Each row is a point. A path goes straight from each point to the next, and from the last back to the first. The post is the endless flat space through its rows: a point in 2 columns, a line in 3, a plane in 4, and so on, so that a path can go around it. Count how often the path circles the post. Going back the other way cancels.

Post (2 x 3):
[[-0.03 -0.22 -0.33]
 [ 0.03 -0.03  0.39]]
Path:
[[ 0.02 -0.30  0.03]
 [-0.38 -0.30  0.16]
 [-0.54 -0.13  0.15]
 [-0.07 -0.34  0.22]
 [ 0.12 -0.19  0.37]
 [ 0.39  0.02 -0.13]
 [ 0.22  0.23 -0.29]
 [-0.05  0.44  0.04]
 [ 0.44  0.12  0.46]
 [ 0.36 -0.43 -0.56]
 [ 0.23  0.00 -0.25]
 [-0.32  0.26 -0.11]
 [-0.49 -0.26 -0.39]
 [-0.14 -0.25  0.23]
 [ 0.26 -0.60  0.20]]
Times around: 1

Post, 5 rows:
[[ 0.47  0.40 -0.59 -0.24 -0.36 -0.38]
 [-0.06 -0.16 -0.08  0.45 -0.01  0.44]
 [ 0.39  0.16 -0.05  0.07 -0.28 -0.11]
 [ 0.36  0.39 -0.28 -0.09 -0.48  0.07]
 [-0.02 -0.16  0.10  0.02  0.06  0.42]]
Path:
[[ 0.36 -0.08  0.02 -0.10 -0.32 -0.44]
 [ 0.07  0.11 -0.15  0.36 -0.26 -0.14]
 [ 0.09  0.10  0.17 -0.27  0.02  0.14]
 [ 0.15  0.14 -0.33  0.56  0.14  0.12]
 [ 0.38  0.18 -0.59 -0.38 -0.03  0.04]
 [ 0.58  0.19 -0.15 -0.32 -0.48  0.17]
 [ 0.05  0.01 -0.24 -0.24 -0.30  0.21]
 [ 0.01  0.13  0.35  0.15 -0.57  0.04]
 [ 0.26  0.21  0.00 -0.11 -0.18 -0.24]
 [ 0.30  0.19  0.06  0.02 -0.03  0.20]
 [ 0.54  0.54 -0.47  0.14 -0.41  0.26]
 [ 0.28  0.02 -0.46  0.03 -0.25  0.11]
 [ 0.19  0.06 -0.18 -0.07 -0.51  0.09]
 [ 0.07  0.20 -0.05 -0.15 -0.55 -0.23]
 [ 0.15  0.00  0.08 -0.05 -0.56 -0.43]
 [ 0.10 -0.34 -0.29  0.33 -0.17 -0.07]
 [ 0.77 -0.04 -0.43  0.38 -0.45 -0.02]
 [ 0.59  0.00 -0.29 -0.04  0.25  0.07]
 [-0.01  0.38 -0.31  0.13  0.04  0.40]
 [-0.01  0.24 -0.01 -0.30  0.04  0.17]
 [ 0.66  0.24  0.21 -0.31 -0.14 -0.22]
 [ 0.38  0.40 -0.50  0.19 -0.41  0.77]
 [ 0.52 -0.10 -0.57  0.19 -0.43 -0.09]
 [-0.14 -0.16 -0.25 -0.05 -0.31  0.33]
 [-0.35 -0.03 -0.19  0.09 -0.06  0.14]
 [-0.02  0.12 -0.02 -0.14  0.41 -0.27]
 [ 0.25  0.29 -0.44  0.17 -0.01 -0.01]
 [ 0.55  0.02 -0.73 -0.20  0.17  0.04]
 [ 0.41 -0.22 -0.36 -0.10 -0.35  0.22]]
Times around: 3
